Each row of a before or after table is a point. The points were changed in one or more steps. Then noise was added and the rows were shuffled. The steps act on columns, c1 being the first. What was done? A step turns or swaps two columns, mirrors them in a line or flattens them onto one, adds a multiple of one to another, or multiplies or shifts one. Angles are multiples of 10 degrees, from the lower column toward the higher: turns from -170 to 170, lines from 10 to 170 but not 90. Use the fewest steps. Two steps may share a column if one is a turn and the other turns, adds or multiplies; they go together, in the order done. Otherwise the lowest column goes first.

Before (8 x 3):
[[  0  36   8]
 [ 19 -24  -9]
 [  4  24 -23]
 [ 14 -37  19]
 [-41   1  22]
 [ 14 -26  12]
 [-44  23   4]
 [ 15  34 -91]]
After (8 x 3):
[[-35  11  26]
 [-48 -32 -17]
 [-35  33 -90]
 [-36  16  39]
 [-47  -5 -34]
 [-90 -15  16]
 [-31  25   8]
 [-95 -20 -11]]
Steps: shift c1 by -50; mirror c2 and c3 in the line at 110 degrees

Before (10 x 6):
[[-27 -40 -13 -17  21 -37]
 [-14 -53 -12 -52   2 -19]
 [-75  19 -16  20 -49  40]
 [ 22 -73 -22 -46   9 -21]
 [-23 -54  -1 -26  37   3]
 [-30  34   5   6 -26  19]
 [  1   3  -4 -20   3  28]
 [-22  36  15 -40  -6  12]
 [-11 -18 -10   8  25 -28]
 [-30  38 -39 -31  -6  31]]
After (10 x 6):
[[ 80 -37 -16  20 -39 -25]
 [ 16 -38  14 -40 -16   8]
 [-18  74 -22 -46  14 -17]
 [ -2 -17  -5 -19  -2 -24]
 [ -4  55 -12 -18 -32  15]
 [-16  30 -10   8 -22  15]
 [ 37 -39   6   6 -12  -1]
 [ 21 -49 -41 -32 -23  -7]
 [-21  46  -2 -25 -38 -30]
 [  5  55 -11 -52 -12  -9]]
Steps: turn c1 and c5 by 120 degrees; turn c2 and c6 by 150 degrees

Before (9 x 11):
[[ -9   3 -44  17 -43  44 -30  -2  46  14 -52]
 [-14  52  32  -2 -39  23   0   1 -55  22  30]
 [ 28 -27   5  11  17   5  26  -3   5 -26   2]
 [ 14 -11  34  -7 -47  43   2  21 -73   0 -34]
 [ 40 -40 -24 -37  -7   9  43 -40  12  11 -29]
 [-52  18 -66  10 -16  54   0 -11 -22  -5 -47]
 [ 28  30  22  11 -57 -20 -27 -18  17 -14 -47]
 [-22  33  32  20  -4  -1  10 -32  -8  26  -4]
 [ 29  38  39  -6 -40  33 -38 -31   5   5 -21]]
After (9 x 11):
[[-55 -11  34  -7 -47   0   2  21 -73   2 -33]
 [-20   5 -44  16 -42 -46 -30  -2  47  14 -52]
 [-12  17 -67  10 -17 -69   0 -12 -23  -4 -47]
 [-19  53  31  -2 -40 -12   1   1 -55  22  29]
 [  1  30  23  10 -56  31 -27 -17  17 -13 -47]
 [-43  39  37  -5 -41   0 -36 -31   6   5 -20]
 [ 13  33  32  20  -4 -14  10 -32  -8  26  -3]
 [-21 -26   6  11  17  16  25  -4   5 -26   0]
 [-30 -39 -24 -38  -6  21  43 -40  12  12 -29]]
Steps: add -0.3 times c9 to c1; turn c1 and c6 by 130 degrees

Before (11 x 18):
[[ 36  35 -22  16  57  -4   0  -5  23 -26  32  20  95  16  55 -35  12  -4]
 [  6  33 -27  13  10   9  12 -14  31   0 -57  56  17   8  52 -21 -41   5]
 [ 22  16  -2  75  -3 -11  36 -13 -28  11 -75  15 -61 -58  19 -61  -4 -26]
 [ 29  58  52  21  62  -5  -7 -21  10 -23   2  30 -13  19  54  -7  22 -21]
 [ 20   9   1 -38  30 -49 -24   1 -39 -37 -16 -10 -31  12  61  28  -3 -21]
 [ -2  26   4  20 -36  50 -31 -30  43  20  23  54  11   6  13   9  -2   4]
 [-14   6  14  39   0 -33  45 -31  18 -17 -11  11  -8  18  47   6   8 -37]
 [ 49  20 -51 -58  23  -2  49  37 -18   9  17  55 -31  29  42  29  24 -26]
 [ -3 -57 -18 -16  63 -19   1  -6   6 -23 -23  30  -4  10  41  -2 -31 -39]
 [ -1 -15  13  -4 -17 -65 -12  -7 -18  16 -13  13 -21  -3 -24 -16   8  -1]
 [  9  11 -14  19 -20  19  15 -53  19 -10  -5  34 -16 -31 -66 -25 -29 -20]]
After (11 x 18):
[[  8  19 -25 -29 -21  11  17  50  19  -2  -6  32  -1 -36 -64 -10 -29 -18]
 [ 24  -8 -58 -77   3  19  34  -2 -29  12 -78  13   1 -57  18  10  -4 -26]
 [ -3 -20  -7  14  51 -56   2   8   7 -43 -23  32  -1  11  43 -19 -29 -37]
 [-14 -34   8 -44  -7   9  45  25  19 -15  -9  10   0  17  46  14   6 -40]
 [  7  10 -25 -15   9  31  15  12  31  -1 -59  56  -1   5  51 -23 -42   2]
 [ 36  -6 -39 -15  45  33   0   0  20 -42  31  18   1  17  55 -15  17  -5]
 [ -2 -65 -15   4 -13 -17 -11   9 -18  21 -15   9  -2  -3 -23  13   7   1]
 [ 48  -2  20  64  28  22  48 -25 -18   3  16  54  -3  29  41 -55  22 -26]
 [ 24 -50  27  37  17   9 -25   7 -38 -42 -16  -9   0  12  61  -3  -1 -21]
 [ 28  -4   0 -25  52  59  -7  17  11 -39   0  30   0  22  55  50  21 -21]
 [ -3  49   9 -24 -30  26 -28  25  40  30  24  55  -1   4  11   3  -3   6]]
Steps: swap c2 and c6; mirror c3 and c16 in the line at 40 degrees; turn c4 and c8 by -170 degrees; turn c5 and c10 by -20 degrees; multiply c13 by 0

Before (8 x 32):
[[ 17 -22 -14  -7 -11  33   3 -29 -10 -19 -45   6  -5  10  29   5  -3 -20
   17   2  68  13  29  56 -45 -23  26 -37  41  32  -9 -37]
 [-14  -2 -14 -24 -25  -9  43  12  -7 -30  -7  25 -14   1  40  22 -42   2
  -52 -50  28   5  10  18  39  13  52   3  33 -10  31  -7]
 [ 25  51  44 -40 -38 -13   9 -29  50  37  37  26  55  -1 -41  22  24  12
   34  11  14  33  -9 -10  24 -25  19 -24  31  -7  11 -24]
 [ 35  14 -30  -4  39  -5   0 -26  -3  24  12 -18  52   3 -20   9  27  39
  -20  -2  24  31  11  36 -28 -16 -31 -28 -32  27  -9 -38]
 [-30  52 -17 -30 -31  30  61 -28  10 -35 -45  59 -33  -8  19 -44 -33 -43
  -49   6  37  44   7 -21 -10  50  33  49 -30  30 -14  26]
 [-27 -22  37 -32  23  37  -9  23  26  14  37 -26  25  -2  22  -3 -22 -17
  -51  -2  71  -3   0 -23 -28  44 -30   4  17 -42  -7 -23]
 [ 13  -3  32  33   7  17  39 -25  53  30 -36  22 -16  67  -6 -36 -13 -36
   28  20  -2  -1  -9  48 -43 -12  28 -18  19  -9  26 -19]
 [ 18  -9  38  -1 -18  31  47  20  10 -47   2 -28 -17  59  31 -38 -23  39
  -44 -69  -5  -2 -46  20  21 -30  27   4  13  27  49  32]]
After (8 x 32):
[[-28  50  -3 -54 -30  31  64 -26   9  40 -47  58 -35  -9  18 -47 -35   1
  -46   5  33  46   9 -81  -9  52  30  51 -33  25 -14  27]
 [ 20  56  26  -9 -36 -15  10 -29  50 -50  36  26  55   1 -40  21  24  54
   37  13  15  33 -10 -70  23 -24  15 -25  28  -9  16 -26]
 [-15  -2  -5  -7 -27 -12  40  13 -12  30  -9  31 -17   4  39  20 -41  29
  -51 -52  34   3   5 -39  39  13  50   2  37 -11  31  -4]
 [-31 -19  28 -31  14  37  -7  27  26 -30  32 -30  25  -2  21  -4 -20  25
  -48   1  71  -3   3 -84 -28  43 -29   4  16 -39  -8 -23]
 [ 18 -11  53  32 -13  29  42  21  11  28   3 -24 -18  60  28 -40 -23  21
  -42 -63  -5   0 -45 -43  20 -34  25   7  12  30  46  28]
 [ 34  14 -37  33  39  -4   0 -26  -3 -10  14 -15  56   5 -17   6  25  29
  -22  -3  21  36   9 -26 -28 -19 -32 -20 -31  26  -9 -36]
 [ 19 -20  -9 -20 -10  34   4 -29 -13  18 -48   3  -5   7  34   4  -4  -5
   19   0  69  13  26  -2 -46 -27  28 -37  39  31 -11 -35]
 [ 13  -4  19 -12   8  18  41 -23  56 -39 -38  24 -12  66  -4 -36 -18 -62
   29  22  -4   3  -9 -10 -43 -11  26 -14  19  -9  22 -24]]
Steps: mirror c3 and c10 in the line at 170 degrees; turn c4 and c18 by -60 degrees; multiply c18 by 1.3; shift c24 by -60

Before (10 x 64):
[[  3  15   9  25 -31  -8   8 -43  -1   5 -15  23  18  23  -8  -6  32 -18
  -20  -6   6  71 -66  10 -10 -11 -49 -26 -40  44   5 -13   7  13 -47   3
   27 -48 -32  23  45 -49  55  14   4 -41 -26 -33  16 -15  40  50 -14  -4
  -55   5  -8 -26 -50   9   8 -13  11 -13]
 [-16 -32   8  -9  17 -49 -40  14  11  36 -18  17 -42  -2  14   6 -42  19
   30 -12 -13 -26  19 -42  50  31  -3  26  12  11   6 -40  -9 -21  25 -24
   10 -12  39  -6 -37  45  25  35 -43   6 -17   5 -29  63 -15 -43 -46 -41
   14 -67  17 -20  -3  48  -7 -20 -71 -12]
 [ -2 -36 -15 -42   0 -35 -47 -27   0  31 -30  -4 -29   0   2  -3 -10  10
   28 -32 -38  15  16 -32  51   6  -5  46 -20  10  26 -36   1 -12 -12  27
   -5   0  13  20 -17  16  44  32  -7 -13  -6  10   1  16   9  21   0  -5
  -11 -46  30   5  -4  15 -26 -30 -52  -8]
 [-16   8  -5  31 -25  -8  25 -43 -27  26 -37 -12  19   2  14 -43  28 -23
  -24 -37  46  55 -10  21   0  -2 -29 -12 -51  11  22  17   5   6 -45 -17
  -19 -61 -15  26  63 -45  32  -8   6 -32 -24 -10   5  -9  69  43  15  -4
  -79 -11 -11 -24 -49   6  12  35 -13  -7]
 [ 34 -41 -47  17  -1 -20 -39   1 -41 -24  25  74 -10 -29  19  43   1  17
   56  -4  22 -29   6  22 -41   2  36  -4  17  -9 -55  15 -25  11  10   8
  -57  -1  -4 -25 -49  31   4 -44  35  63  30  25 -13  -7  27  12  38  20
    1  19  49  14 -44 -10 -26  14  38  -2]
 [  6 -25 -20 -18 -30 -15  -9 -28  60   8 -44 -19 -25  31  27 -40  -4  -6
  -19 -22 -27  37 -20 -42   6  12 -47  43 -26  58  25 -19  37 -27 -23 -17
   10 -35  17   6   8 -24  42  38  -8 -15 -12 -18  27  17  30  15  -3 -41
  -35 -39  61  16 -21  22   7  33  -9 -10]
 [ 35 -60 -67  29 -27  -7 -27 -11 -40 -37  41  46 -60  -4   4  35  -2  12
   29 -14  81  15  15  22 -21 -31  -6 -27 -11  10 -63  42 -33  10  29  10
  -48  -8 -15 -36 -45   7 -12 -12  50  55  24  36  -5  -9  20 -12  45  21
   31  14  28  16 -15  15 -50  -9  40   8]
 [ 34  30 -62  59 -40  18   4 -41 -44 -14  42  37  10 -38  22  -3 -12 -21
   -3 -39  47  51   3  30  -7 -34 -36 -54  10  -2   7 -10  14  40 -17  19
  -31 -10 -26   1  10  -5   4 -29  33  15  12 -15   2 -36  15  30   2   1
  -48  17 -48 -34 -44 -53 -19  15   8   6]
 [-21  -1  24  19  13 -56 -46  32 -45  42 -44  19 -16 -55 -20  38 -18  31
    9   9  28  12   2 -12  59  22  17  -8  34  28  16 -48 -36 -10  18 -48
   -5  11  69   1 -37  34  35  36  -2  56   2  53 -15  39 -21 -11  -1 -24
   18 -52  -9 -34   9 -48 -26 -28 -20 -10]
 [ 37 -35 -70  -3 -10   9 -50 -20 -37 -32  -5  87 -45 -40  24  31 -15  26
   33 -25  37  -3   6   4 -13 -18  29 -17  26 -33 -22  36 -19  -3  50  -5
  -39 -20  11 -23 -22  40   0 -33  52  16  37  51 -31  -2 -11   3  41  14
   12  11  37 -14  11  27 -25   4  43  -8]]
After (10 x 64):
[[-17 -33   7  -9  17 -49 -39  14  10  36 -19  17 -42  -2  17 -45 -41  19
   31 -11 -12 -26  19 -42  50  31  -3  26 -12  12  56 -28 -10 -21  14 -24
   -5 -12  39  -7 -37  46  25  34 -43   7 -16   5 -21  63 -15 -43 -45 -41
   25 -67  17 -19  -3  47  -6 -21  77 -13]
 [  4  14   8  25 -30  -8   7 -43  -1   5 -15  23  17  23  15 -56  32 -18
  -20  -8   5  70 -66  11  -8  -9 -48 -27  41  45  56  17   8  13 -56   4
   23 -48 -32  22  45 -50  55  14   4 -40 -26 -33  10 -15  40  50 -14  -4
  -48   5  -8 -26 -50  10   8 -13   3 -13]
 [-21  -2  24  20  14 -55 -46  32 -45  43 -44  19 -15 -55 -18 -13 -18  31
    8  10  28  11   3 -12  60  22  16  -9 -34  28  66  15 -36  -9  19 -48
   13  12  69   0 -36  35  34  37  -1  57   2  54 -10  39 -20 -11  -2 -25
   18 -53  -8 -34   8 -47 -26 -28  51 -10]
 [ 34 -41 -47  18  -1 -20 -39   2 -41 -24  24  75  -9 -27 -32  -7   0  17
   57  -3  22 -29   7  23 -42   1  36  -2 -18  -9  -5  21 -25  11   2   8
  -50  -2  -5 -27 -48  30   4 -45  34  63  30  25 -10  -7  26  11  39  21
   11  18  49  16 -43 -10 -25  13 -36  -1]
 [-17   9  -4  31 -25  -7  26 -43 -27  26 -37 -11  20   3  -5 -92  28 -23
  -24 -36  46  55 -10  22   0  -1 -29 -11  50   9  72 -23   5   7 -79 -17
  -24 -60 -13  27  63 -46  31  -7   6 -32 -24  -9   3  -8  68  43  15  -5
  -46 -11 -11 -26 -48   7  12  36  -4  -8]
 [  5 -24 -19 -16 -30 -14  -8 -28  59   6 -43 -19 -27  31  25 -90  -4  -5
  -20 -21 -27  37 -21 -40   5  12 -47  42  27  57  75   6  36 -26 -36 -17
  -14 -35  17   5   9 -24  42  39  -7 -16 -13 -18  18  18  29  17  -3 -41
  -24 -38  60  16 -22  23   9  32  21 -10]
 [ 36 -59 -67  29 -26  -7 -27 -11 -41 -37  40  47 -61  -3 -35 -15  -2  12
   29 -14  80  16  16  22 -20 -31  -6 -27  11   8 -13   4 -33  10  30  10
  -33  -9 -13 -36 -44   7 -12 -13  50  56  24  35  -3  -9  20 -12  46  20
   28  14  27  16 -15  15 -50  -9 -58   7]
 [ -2 -36 -16 -42   1 -34 -48 -27   0  30 -29  -3 -29   1  -2 -53  -9  10
   28 -32 -39  16  16 -33  52   7  -5  44  19  10  75 -16   1 -12 -10  27
   -4  -1  12  20 -16  17  44  31  -7 -13  -6  10   0  16   8  20   0  -5
  -12 -46  30   6  -4  16 -26 -30  62  -8]
 [ 37 -36 -70  -4 -11   9 -51 -19 -36 -32  -5  87 -45 -39 -14 -20 -15  26
   33 -26  37  -4   5   1 -13 -18  29 -17 -26 -33  29  10 -19  -1  11  -6
  -44 -21  11 -23 -21  41   0 -33  52  16  38  52 -23  -1 -10   3  41  15
   51  10  38 -14  12  26 -26   2 -56  -8]
 [ 34  29 -62  59 -40  18   5 -40 -44 -13  43  38  11 -36 -11 -53 -12 -20
   -4 -40  47  52   3  30  -6 -34 -37 -55  -9  -2  57  12  15  41 -46  18
  -36 -10 -28   1   9  -5   4 -28  33  16  13 -15   0 -36  16  30   2   1
  -17  17 -47 -34 -44 -52 -20  16   4   7]]
Steps: turn c15 and c37 by -50 degrees; shift c16 by -50; multiply c29 by -1; shift c31 by 50; turn c32 and c63 by -130 degrees; swap c35 and c55; multiply c49 by 0.7
